Every row gives one point. A path goes straight from each point to the next, and from the last back to the first. The post is the endless flat space through its rows: a point in 2 columns, a line in 3, a plane in 4, and so on, so that a path can go around it. Count how often the path circles the post. Going back the other way cancels.
In the rows, zero is written as 128.

Post, 2 rows:
[[129 173 128]
 [114 114 130]]
Path:
[[134 172 167]
 [ 94 176 143]
 [ 98 140 100]
 [137 115 110]
 [142 128 100]
 [ 95 177  84]
 [157 161 108]
 [154  97 134]
 [161 174 117]
 [114 135  81]
 [ 89 189  90]
 [157  91 113]
 [159 102 141]
 [143 174 168]
 [ 74 210 123]
 [ 95 118 107]
 [149 173  97]
 [145 128 112]
 [ 81 126  87]
 [106 174 135]
 [ 94 188 152]
 [ 84 137 123]
 [126 167  80]
 [ 87 176 108]
 [105 185 142]
 [108 180 130]
 [ 96 126  93]
 [161 131 100]
 [138  81 144]]
Times around: 2

Post (7 x 8):
[[118 155 152 171 103 113 156  84]
 [ 98 128 149 128 131 132 116  56]
 [162 110 111 135 135 102 104 150]
 [140 131 155  90 158 121 123 153]
 [167 105 128 155  80 125 133 184]
 [105 131 126 143 123 149 136 177]
 [137 129 133 116 146 133 163 140]]
Path, 29 rows:
[[111  87  99 101 176 176 111 125]
 [ 94  88  96 146 138 168 138 133]
 [118 137 109 140 177 149 113  96]
 [104 154  91 194 112  95  66  77]
 [163 128  59 130 145  90 109 228]
 [ 95  97 107 137 127 145 183 107]
 [ 92 126 172 115 155 150 143 101]
 [135 110 151 164  81 148 114 125]
 [139 141 111 197  80 124 151 134]
 [134 171 168 133  79 104 175 119]
 [128 102 125 172  86 103 127  61]
 [ 68  98 145 197  92 150  93 138]
 [215 131 207 149  70 111 151 137]
 [136 144 104 204 119 132 143  92]
 [126 109 118 213  96 122 123 128]
 [ 88  79 137 111 136 152 107  66]
 [119 160 158 130  99  97 205  99]
 [136 106  88  87 139 169 115 181]
 [ 94 168 157 176  99 131 136  76]
 [138  97 116 156 129 160 148 141]
 [108  89 120 163 119 130 190 105]
 [102 138 174 119 116  80 131  79]
 [163 105 140  66 158 109  87  82]
 [168 185 200 136 114 104 157 143]
 [100 107 133 189 107 157  89 146]
 [118 115 117 199  84 123 140 139]
 [112 144 144 108 157 110 164 132]
 [116 134 121 119 107 155 135 213]
 [167 156 160 108 122 123 156  95]]
Times around: 1

Post, 11 rows:
[[125 118 152  72 152 152 155 152 123 183 139 147]
 [168 143 111 118  66  69  98 100 141  95 210 101]
 [140 134 137 147 122 165  95  98  95 132 110 133]
 [141 115 116 141  86  98 139 139 167 110 176 124]
 [150 124 138  72  80 120 154 173  88  61  65  66]
 [104 153  90 120 128 146 122 125 101 111 162 134]
 [100 169 122  79 106 117 134 145 119 167 109 149]
 [142 159 166 129 170 121 134 119 129 150 155 137]
 [102 143 142 112 115 126 136 107  98 118 144 135]
 [152 147 152  99 134 109 131 130 126 144 170 173]
 [106 122 147 142 148 108  88 125  51 152 151 141]]
Path (30 x 12):
[[134  95 112 164 116 147 134 120 101 105 192 108]
 [137 159 103 153  95  88 136 122 138  90 152  76]
 [148 135 159 152  56  53 143 166 109  65 124  70]
 [131 161 108 131  87 195  66 105  56  87 107 131]
 [ 66 134 145  48 148 146 154 152 160 224 149 211]
 [172 184 147 100 142  98 128 106 124  97 136 158]
 [ 93  97 126 137 124 107 126  64  62 116 198 102]
 [148 117 138  96 152 152 170  92  93 118 172 131]
 [163 146 119 108 106 108  95  92  64  68  83 108]
 [142 116  76  85 120 121  79 175 115 122 150 155]
 [121 131 138 152 114  92  85  82 121 158 151 121]
 [115 170 147 103 128 129 131  85  62 136 144 186]
 [108 110 131 149 119 131 134 172 111 214 113 137]
 [ 90 166 129 146 143 168  98 135 117 158 156 161]
 [ 72 124 171  87 111  86 139 128 155 173 176 133]
 [116 146 118  66 115 135 117  97  65  92 135 148]
 [110 172 126  77  74  48 167 155 131 100 111 117]
 [161 162 184 154 128  82 154 134 176 146 122 100]
 [112 164 175 149  98  41 159 172 152 142 205 188]
 [109 147 162  73 129 110  98 113  99 155 147 110]
 [ 93 126 139 122 157 166 101 129  69 140 193 132]
 [141 166 183 146 181 118 136 155 106 176 150  79]
 [156 145 155 109  94  66 171 126 128 135 124 112]
 [126 121 159 133 198  96 132 133  79 115 136 140]
 [168 117 131 111 142 109 165 153 165 119 128 178]
 [151 134 179 145 113 109 144 103 119 126 108 166]
 [127 173 156 135 120 148 166 120 100  94 165 164]
 [ 99  84 172 149 135 165 115  96 101 175 168 186]
 [ 82 155 158  78  85 104 147 114 117  84 183 109]
 [151 117 117  99 131 157 136 183 130 161 165 147]]
Times around: 2

Post, 17 rows:
[[143 164 153 118 177 128  93  98  95 181 138  74 104 111 148  93 190 127]
 [163 107 116 126 142 164  97 150 122 166  88 123 142 120 131 146 140  91]
 [ 58 169 176 145 164 207 117  88 141 138  68 109 121 137  96 119 139 125]
 [143 155 109 133 125 143  62 145 148  97  76 154 160 125 130 127 111 145]
 [139 134 118 127  89  90 137 175 157 131 140 134 137 136  98 149  75  79]
 [123 168 143 109 145 152  74 153  96  61 130 137 136 113 131 138 170 131]
 [167 155 103 163 114  99  74 158 138 118 157 147 120 134 138 164 161 170]
 [159 143 132 110 114 121  83 140 145 120 106  83 118 164 153 147 169  93]
 [ 83 131 160  54 127 170 213 148 110 112 128  71 181 119 118 171 109 109]
 [108 149 123 169  70 125  79 115 110 131 174 172 112 127 186 146 126 173]
 [140  86 108 148 102 140 124 174 189 116 114 140 166 134 157 142 107 103]
 [149 164 121 143 143 119 111 118 141 128 121 139 156 210 126  93 131 103]
 [ 82 138 113 149 136 158 133  99 102 163 133  89 130 138 106 130  90  96]
 [116 182 135  76 174 186 144 108 132 118  99 113  98 113 144 108 147  91]
 [139 189 168 182 126 160  91 118 109  94  73 136 141 109 161 159 174 142]
 [147 105 120 114 114 104 165 152  84 141 154 102 118 137 122 111 122 147]
 [ 70 184 125 130 105 157 124 145  60 162 141 116 101  99 146 110 147 141]]
Path, 28 rows:
[[118 204 110 135  83 146 115 140 120 100 133 139 151 124 167 169 158 162]
 [100 114 128 116  93 122 127 165 167  84 126 147 111 110 147 117 126 156]
 [137 147 121  79 203 179  83 102  36 149 103 104  95 110 189 108 189 111]
 [ 66 157 103 135 159 222 147 143  89  83 110 106 124  98 156 144 111 104]
 [143 172 152 149 116  81 158 126 131 202 173 100 126 116 123  91  93 125]
 [130 102 173 129 151 127 160 116 161 127 158  99 120 125  96 122 143 155]
 [ 68 233 111 158 135 147 115 108 129  86  88 147 115 110 130 108 144 138]
 [ 75 201 157 106  89 157 158 116 151 109  74 136 146 140 164 163  92 116]
 [111 178 116  97  98 132 117 164  91 149 109 131 108 153 148 123 125 100]
 [188 140 146 156 196 156  62  71  85 129  42 123 101 199 125  92 209 101]
 [114 129  96  91 166 169 107 127  71 143 109  77 131  84 102 112 137 132]
 [125 218 141 156 127 158 127 180 151  42  78 155 178 152 126 117 162 106]
 [118 142 169 104 134 185 175 118 142 141 126  91 164 167 157 118 149 164]
 [180 147 126 142 126 112 137 139 118 136 148 159 165 162 100 100 149 130]
 [ 85 131 118 129 129 156  97 110  68 148 121 131 136 181 100 109 177 135]
 [110 184 128 120 126 157 170 185 131 130  72 157  96  56 129 131 123 109]
 [132 141  80 118 163 123  53 170 120 129 199 139 169 117 139 177 120 163]
 [107 151 124  85 110 152 127 114 139 165 154  95 120 146 145 122  94 120]
 [117 140 109 133 139 174 168 139  77 134 162 168  92  51  41 178 105 162]
 [109 195 112 129  92 136  89  58 101 121 106 141 132 164 166 137  99 145]
 [ 78 112  77 204 113 105  59 143 124 177 148 140  59 136  74 111  69 105]
 [113 139 111  85 124 141  90 223 148  73 124 113 184 188 122 139 142 106]
 [167 157 173 109 120 133 121 154 179 159 112  92 165 136 148 131 119  88]
 [ 95 149 140 136  93 160  98 152 137 130 130 129 112 107 111 157 114  48]
 [ 79  67  98 139  66 142  89 231 179 117 102 144 146 178  94 126 169  99]
 [ 54 181 145 165 124 138 150  81 159 136 134 170  78 159 138 147 117 149]
 [116 128 137 117 112 151  84 121  95 163 102 101 137 135 103 186  95 149]
 [153 154 143 133 139 174 127  53 155 161 100 119 138 164 181 122 115 124]]
Times around: 4
